Rows are points. The points of each table are mixes of a few directions, plus a little noise. Count the directions of each table, and those that both share. Where both have some left over, give the other angles between the two spaces (their principal angles), to ten degrees, smallest first.
In the rows, 128 means zero.

First (7 x 2):
[[126  94]
 [134 205]
 [128 122]
 [126  91]
 [129 136]
 [127 104]
 [130 145]]
Second, 4 rows:
[[147 102]
 [104 161]
 [108 156]
 [152  95]]
Directions: first 1, second 1, shared 0; angles 40

First:
[[104 134 125]
 [140 125 130]
 [ 69 152 115]
 [175 115 136]
 [116  84 149]
 [165 158 114]]
Second:
[[ 85 177 105]
 [175  74 154]
 [108 149 117]
 [133 124 131]
 [125 132 126]
 [142 112 135]]
Directions: first 2, second 1, shared 1

First (9 x 6):
[[163 123 156 143 162 122]
 [ 97 123 108  97  92 125]
 [130 149 120 170 144 146]
 [ 92 141  97 129  99 141]
 [176 117 167 141 171 118]
 [157 107 158 107 144 109]
 [132 157 118 189 152 153]
 [ 92 116 107  81  83 119]
 [112 117 121  96 104 119]]
Second:
[[ 84 154 156 107 104 110]
 [142 127 113 150 139 141]
 [ 78 173 147 137 110 126]
 [139 110 130 111 128 121]
 [205  70  91 140 164 145]
 [121 133 134 124 123 125]]
Directions: first 2, second 2, shared 1; angles 60

First (7 x 9):
[[147 129 116 159 128 168 128 143 128]
 [149 149 112  99 131  86 132 131 128]
 [160 141 106 144 127 143 129 152 131]
 [ 76  97 167 125 143 156 111  32 111]
 [114 124 110 135 136 136 135 162 114]
 [149 124 138 171 117 144 150 149 107]
 [103 131 144  67 116  65 113 122 174]]
Second (10 x 9):
[[117 130 146 101 143  68 154  90  67]
 [115 134 125 127 129 176 104 196 179]
 [122 131 127 126 131 141 122 145 138]
 [127 129 122 133 130 152 118 143 146]
 [151 120 117 158 104 149 118 119 162]
 [158 111 136 160  81 103 134 102 158]
 [107 133 149  99 138  86 143 134  99]
 [125 131 126 108 155  85 152  64  48]
 [118 136 118 117 154 145 123 131 107]
 [140 125 114 152 116 175 107 153 177]]
Directions: first 5, second 3, shared 2; angles 40

First (11 x 12):
[[134 119 124 147 160 100 137 128 140 145 126 173]
 [ 87 153 128  97 108 137 141  93 133  88 117 106]
 [142 116 126 149 153 106 128 139 136 148 132 168]
 [185 112 162 132  74 192  86 182  84 163 142  16]
 [119 132 104 124 146 124 150 103 129 121 115 138]
 [ 87 156 139 104 132 130 163  67 135 105  92  92]
 [156 118 146 140 123 143 118 147 114 156 128  94]
 [141 115 127 143 133 113 111 157 134 137 148 167]
 [113 132  93 118 139 123 143 110 132 107 126 154]
 [102 132 143 137 146  81 125 129 161 118 139 205]
 [142 124 117 117  95 159 107 153 109 120 145  95]]
Second (10 x 12):
[[130 129 119 125 139 120 165 131 154 134  94 142]
 [138 156  77 169 169 119  45 168 115 116 179 143]
 [127 123 139 114 122 119 176 119 150 133  86 137]
 [120 104 156  97 106 145 190 100 137 142  99 112]
 [135 150 123 146 133  96 101 144 133 112 119 152]
 [115  86 127  95 127 195 178  99 120 161 151  79]
 [125 127 165 123  93 123 102 115 102 115 142 117]
 [137 152  92 158 159 107  84 159 133 117 141 152]
 [133 146 115 151 136 116  69 146 111 114 159 135]
 [120 108 166 100  96 141 170 100 125 135 110 111]]
Directions: first 4, second 3, shared 0; angles 40, 50, 50

First (9 x 14):
[[ 92 122 121 132 111 111 125 133 127 125 119 120  98 138]
 [157 121 150 118 144 145 143 105 150 126 125 130 169 121]
 [191 159 107 137 154 158 111 154  92 146 166 151 155 103]
 [145 150 114 128 135 123 114 142 104 125 153 143 121 127]
 [178 181 103 119 152 112 100 154  72 118 188 168 120 129]
 [ 48  86 138 138  91 114 143 115 165 128  76  91  95 142]
 [157 150 133 106 146 111 125 118 115 108 153 149 135 139]
 [ 74  66 157 142 102 152 159 100 193 146  57  81 143 122]
 [108 118 127 133 118 127 129 129 135 131 115 119 117 130]]
Second, 9 rows:
[[196 142 134 150 139 131 152 117 123 156 140 121 138 106]
 [ 81 126 142  94 111 180  99 146  87  75 149 100 174 110]
 [ 97 118 124 140 130 111 124 134 151 139 113 140  88 142]
 [145 125 107 141 139  68 146 110 171 163 100 164  86 163]
 [131 132 101  75 117 100 123 109 124  97 117 153 174 164]
 [218 145 122 150 143 102 163 105 139 171 128 137 130 121]
 [ 96 119 145 159 132 146 122 147 135 140 132 113  88 111]
 [ 91 127 142  99 113 179 103 145  89  83 149 101 172 108]
 [ 98 120 136 141 128 135 120 139 135 130 126 123 104 124]]
Directions: first 3, second 3, shared 0; angles 30, 50, 90

First:
[[134 140 137 116 107 125 129 153 100 107 101 121 132 103 146 134 148 152
  138  85]
 [124 123 123 132 138 130 130 118 141 135 139 130 127 139 120 126 118 117
  124 148]
 [116 104 111 146 167 134 125  79 181 164 178 139 122 175  95 119  91  82
  106 210]
 [119 110 115 142 157 134 126  89 167 155 165 134 123 163 103 121 100  93
  111 190]
 [119 110 116 142 153 133 124  95 164 153 160 135 123 160 105 121 102  95
  113 184]
 [136 142 139 117 106 124 132 155  99 108 100 123 130 100 146 133 148 154
  140  83]
 [136 147 140 115 100 123 131 163  90 103  92 121 132  94 152 135 155 160
  144  69]
 [142 159 150 105  82 119 133 189  63  84  65 116 135  69 168 138 174 185
  156  26]
 [130 135 132 122 118 126 129 143 113 117 114 125 130 113 137 130 138 140
  136 104]
 [121 112 118 141 151 132 126  97 160 152 160 134 125 158 106 124 104  99
  114 180]]
Second:
[[120 169  94  92 140  97 134 162 160 155  68 156 139 108 185 155 122 152
  142 118]
 [103 152 110 100 141 116 129 170 156 149  96 146 125 126 160 154 127 142
  150 132]
 [133  99 133 134 117 150 144 158 116 117 138 104 160  72 141  91 140 132
   87  95]
 [137 153 118 121 136  98 124  94 143 144 111 152 108 171 126 160 114 128
  154 155]
 [148  58 161 153 121 139 161 110 122 133 193 102 128 157  83 110 127 107
   99 163]
 [175 122 129 158 101 142 123  81  80  86 130 103 166  64 128  71 135 128
   75  68]
 [117 176 119 130 127 136  84 111 108 102 103 136 117 118 130 130 131 130
  151 100]
 [115  94 133 112 139 120 164 170 162 164 143 129 127 149 134 145 125 129
  127 165]
 [144 145 135 142 130 112 108  60 119 122 137 142  96 188  91 148 115 114
  155 158]
 [ 87 112 149 137 129 171 107 165 115 109 162 109 114 128 102 117 143 117
  139 126]]
Directions: first 1, second 4, shared 0; angles 40

First (11 x 32):
[[124 123 125 133 127  99 145  63 120 108 111 135 110  82 137 120  78 133
  131 165  91 109 146 110 171 109 134 118 117 136 118 155]
 [140 160 115  94 136 151 134 184 150 157 125 137 129 173 129 129 202 104
  105  78 171 138 120  91  72 157 123 168 172  98 117  98]
 [154 163 136 104 147 115 118 136 137 144 121 109 122  93 127 120 111 155
  117 156 146 104 160 107 113 113 108 111 121 108 134 126]
 [127 104 152 159 130 107 102  93 107 107 141  99 135  73 120 129  43 178
  152 193  99 111 148 181 174  89 119  64  65 156 154 153]
 [136 157 111  96 133 126 155 122 143 139 106 146 110 133 137 120 161 102
  107 108 137 122 132  67 109 143 131 167 169 102 105 122]
 [144 129 157 142 143 105  92 114 116 122 139  86 135  63 119 125  48 191
  142 200 119  99 164 170 154  85 106  59  67 139 159 145]
 [107 100 121 147 114 133 138 115 120 114 132 141 131 150 130 133 134 109
  138 112 111 144 105 143 144 136 144 139 132 145 123 133]
 [138 144 131 114 136 145 114 180 139 149 137 120 138 153 122 131 165 129
  119 106 162 134 126 130  90 139 117 134 138 114 135 106]
 [ 84  72 107 162  95 143 158  97 115  99 130 168 130 180 134 138 154  74
  144  82  88 167  77 143 158 156 165 167 149 157 108 137]
 [105  95 123 151 112 135 136 115 118 111 136 142 133 152 129 135 133 109
  141 111 107 147 103 150 147 136 144 135 129 149 125 133]
 [145 159 126 103 140 147 118 188 145 156 132 123 135 158 123 129 180 124
  111  98 172 133 128 111  77 144 115 144 150 104 130 100]]
Second:
[[157 131 120 139 161 130 132 123 101 122 116 127  94 148 132 141 139 140
  139 153 147 134 146 150 123 130 111 112 110 125 136 127]
 [130 147 121 114 139 138 130 130 110 135 134 138 120 127 148 119 125 122
  124 131 116 104 124 140 124 120 130 133 137 105 128  98]
 [127 155 121 106 122 138 131 143 121 114 155 142 126 116 150 128 127 113
  116 145 121 107 100 133 118 128 125 137 150  95 130  93]
 [172 147 119 127 135 116 141 150 113  69 164 131  85 123 142 169 148 136
  126 204 169 144 101 141 103 144  89 114 132  94 147 118]
 [ 75  96 166 157  57 130 110 144 217 118 141 104 210 107  63 133 121 111
  114  78 128 180  97  80 156 153 138 133 132 185 110 201]
 [101 121 158 163 144 177 105 126 161 161  94 114 163 163  78 123 129 103
  128  67 122 157 151 141 166 151 120 109  94 180 108 175]
 [134  90 130 156 166 126 122  91 112 173  65 114 117 166 106 114 128 153
  152  92 128 144 194 140 147 117 137 111  84 175 124 162]
 [124 100 102  92  91  56 146 108 111 133 135 136 125  86 167 106 111 165
  137 140 109  93 130  87 101  86 172 161 162 107 140  99]
 [129 162 117  96 134 141 133 138 105 125 151 149 118 114 165 120 124 109
  117 143 110  89 109 140 116 119 129 139 153  83 130  75]]
Directions: first 3, second 4, shared 0; angles 60, 70, 70
